Rows are points. The window is the flat piece filled in between its corners: a triangle in 3 columns, a solid with four corners in 4, and so on. A path goes straight from each point to the next, and from the last back to the first. After which points does the path pass through the window?
In the rows, zero is written as 128.

Window, 4 rows:
[[120 110 172 124]
 [ 96 158 106 155]
 [204  80 144 138]
 [198 143 143 148]]
Path:
(1): [165 105 121 107]
(2): [103 129 119 120]
(3): [114 109 139 160]
(4): [200  82 165 177]
(5): [195  81 158 112]
(6): [149 108 133 125]
(7): [143 101 157 147]
(8): [161 107 170 145]
Through the window after points: 8

Window (8 x 8):
[[108 176 129 139 152  91 118 131]
 [162 150 192 195 152  92 146 106]
 [ 42 146 147 130 148 163 163 166]
 [124 102 127 104 148  93 163 142]
 [156  76 130 172  94 148 148  97]
 [149  97 122 203 166 131 128 158]
 [126 156  91 157 140  58 169  91]
 [213 107  72 120 120 100 188 113]]
Path:
(1): [144 129 127 140 168 102 152  91]
(2): [ 54 125 137 122 199 169 161 121]
(3): [ 91 143 138 149 112 127 157 163]
(4): [133 118 111 143 122 113 159 158]
(5): [123 108 104 142 163 122 151 118]
(6): [185 115 121 163 154 110 153  96]
(7): [181 114 118 164  98  68 151 138]
(8): [124 146 144 179 108  67 166 155]
Through the window after points: 2, 8

Window (11 x 11):
[[139 128 155 134  82 147 155 151  85 175 149]
 [178 157 162 188 117 208 143  75 167 165 110]
 [168 194 128 118  86 118  68 107 119  84 113]
 [147 151 126 135 156 125 138 164 192 179 114]
 [191 150  77 139 116 139 128  98  61 118 156]
 [125 114 103  87 182 139 116 214  84  72 142]
 [132  98  86 181 113 199  95 102 149  75  52]
 [164 134 202 162  49  91 136 158 140  94 132]
 [106 119  97 146 131 195 200 106 118 157 167]
 [152  89 154  79 107 122 132 178 148  92 118]
 [140  94 119 119 141 141  76 105  99  99 175]]
Path:
(1): [159 129 113 114  73 146 106 176 143 109 158]
(2): [127 127 164 140 165  97 147 110  95 116 107]
(3): [139 121 120 138 143 144 140 103 117 114 106]
(4): [141 123  93 155 105 195 118 144 132 108 129]
(5): [159 124  99 161  94 169 113 153 150 122 148]
(6): [120 122 132 131 143 154 136  97 113 116  76]
(7): [143 134 148 133 106 119 103  98  80  94  72]
(8): [161 171 100 136  99 167 113 149 176 111 176]
Through the window after points: 3, 5, 7

Window:
[[127  81 114 156 149 167 167 125 129 133  86 122]
 [104  97 118  86 119 103 212  95  90 103 106  97]
 [106 144  85 110 162 100  56 192 139 155 186  89]
 [111 161 136 131 134 147 179  98 106 160  47 123]
 [183  84 130  56 144  98 188 102 141 136 101 183]
 [165 115  85 125 102 133 158  87 112  81  42 137]
 [164 110 135 169 144  91 194  99  92 110  34 103]
 [116 133 164 117 130 132  39 173 123 127 196  92]
 [ 91 134 133 110 133  86 129 170 161 112 185 168]
 [100 105 139 104 147 112 142 124 142  91  47  82]
 [154 154 132  65 171 119 189 133 178 101 197 141]
 [120 114 124  82 167  83 156  59 171 112 182 151]]
Path:
(1): [129  94 152 112  74 103 167 115 179 135 158  88]
(2): [139 113 126 133  66  95 178 129 175 138 108 102]
(3): [107 115 130  72 216 122 120  99 107  82 109 145]
(4): [104 126 129  83 162 125 142 143 124 113 152 141]
(5): [138 112 124 122 112 103 145 112 178 127 147 124]
(6): [107 124 136 111 120 104 145 149 160 123 149 130]
(7): [101 136  98 102 200  83  97 153 102  91 157 181]
(8): [113 104 121 128 161 142 145 143  85 124 113 149]
(9): [149 100 123 123 114 115 175 105 224 130 111 105]
(10): [139 109 135 101 115 113 158 131 185 136 130 102]
(11): [133 138 133  83 182 119 144 122  97  95 131 154]
(12): [116 135 120 118 166 119 140 135 113 105 122 126]
Through the window after points: 2, 6, 8, 10

Window:
[[144  88 147 112 172 163  98  83 184 102  88  99  80 155]
 [107 138 155 129 118 162  38 179 138 105  77 146 147 169]
 [152 122 110 223 158 175 147 159 105 187 167 112  65 109]
 [146 127  96 167 124 146  37 165 184 146 176 140 160 184]
 [145 108 225 147 154  83 116  74 134 111 109 157 160  83]
 [115  55  20 123 100 111 153 125 132 112  70 156 117 167]
 [103 127 123 147 134 115 118 176 159 105 139 110 105 140]
 [125 125  65 166 161 131  88 168 120 161 136  95 144 114]
 [ 91 169 143 167 119 128  98  72 133 102 129 112 119 104]
 [106 108 154 132 115 135  89  93 108  90 174  81 172 118]
 [104 113  96 183 180 185 153 146 135 183 200 145 168 125]
 [ 80  88 126 194 131 125  40  85 159 113 151 123 135 119]
 [131 112 138 205 143 110 119 129 175 137  89 102 135 163]
 [ 52 100  95 117  94 149  37  91 149 179 129 119 124 163]]
Path:
(1): [141 132 139 167  86 166  77 125 179 112 128 104 162  98]
(2): [ 56 110 115 135 165 115  84 105  97 146 129 138 102 176]
(3): [ 97 133 142 182 196  97  84 114 129 101 140 133 131 186]
(4): [119  99 114 158 113 135 103 111 155 133 110 117 129 118]
(5): [114 107 118 173 122 154  89 134 171 131 101 127 123 111]
(6): [100 114 114 159 149 134  75 117 138 154 151 134 122 166]
(7): [109 109 131 137 142 125  72 112 124 114 119 121 132 176]
(8): [107 124 135 125 111 155  83 148 216 113  85 134 166  87]
(9): [127  85 153 165  80 150  93 144 203 166 115 108 143  97]
(10): [100 119 126 132 154 121  85  92 113 109 139 128 132 152]
(11): [ 89 135 121 157 168 111  58 118 114 130 158 127 139 206]
(12): [109 106 132 152 107 148  86 107 161 127 124 125 127 121]
(13): [125 131 136 142  97 166 104 189 191 134 117 116 156  89]
(14): [117 107 111 158 178 124 108  93  89 133 153 124 106 187]
(15): [134 129 104 134 173 132 112 119 112 132 142 135 114 183]
(16): [122 101 159 213 106 147  93 151 180 122 126 100 154  43]
Through the window after points: 1, 3, 9

Window, 14 rows:
[[118 140 169 128 141  90  97 119  97  80  91 147 119  89]
 [155 130 147  61 175 112 129 131 191 126 168 117 143 137]
 [152 153 135  74 187 163  63 169 160 156 179 152 162 164]
 [156 121  98 212 138 120 108 112 128 129 109 127 102 118]
 [136 116 186  74 166 116 154 105 112 132  54 174 166 146]
 [144 148 210 111 106  75 129 143 146 139  82 164 178 144]
 [ 90 142 233  94 162  93 144 122 115 185  74 128 148 140]
 [162 140 189  91 123 102 127 111  87 170 106 176  89 128]
 [109  95  87 151  63 162  76 101 109 160 197 161 123 116]
 [127 138 202 128 129 147 153 138 137 104  59 146  93 125]
 [130  56 125 178 128 118 135 182  79 141 131 151  84 113]
 [ 94 142  46 183  86 112 130 136  96 123 125 182  65  98]
 [147 164  84 157  72 167 121 125  92 169 200 135 185  70]
 [154 163 103  52  91 147  79 134 122 161 155  90 182 150]]
Path:
(1): [145 137 124  96 112 142  82 137 122 170 133 130 157 102]
(2): [132 145 117 105  97 133 137 110 106 123 161 127 152 175]
(3): [128 189 147 119 131 110 145 127  91 108 148 123 122 197]
(4): [137 104 138 121 126 124 101 139 135 153  99 159 120 102]
(5): [130 119 129 114 143 120 119 134 142 181  89 145  99  75]
(6): [161 152 198 110 119 111 129 118 103 103 141 157 140 183]
(7): [132 165 168 141 148 124 170 122  58 106 151 161 165 138]
(8): [130  94 152 134 101 104  94 141 171 168  75 160  84  94]
(9): [147  80 161  89 133 117 108 141 153 201  92 145  95  64]
(10): [121 167 126 158 132 119 122 115  89  59 153 143 159 175]
(11): [103 138 159 131 142 123 117 112  94 157 149 119 125 174]
(12): [129 116 159  99  97 121 115 131 141 165  96 171 149  70]
Through the window after points: 1, 5, 9, 11
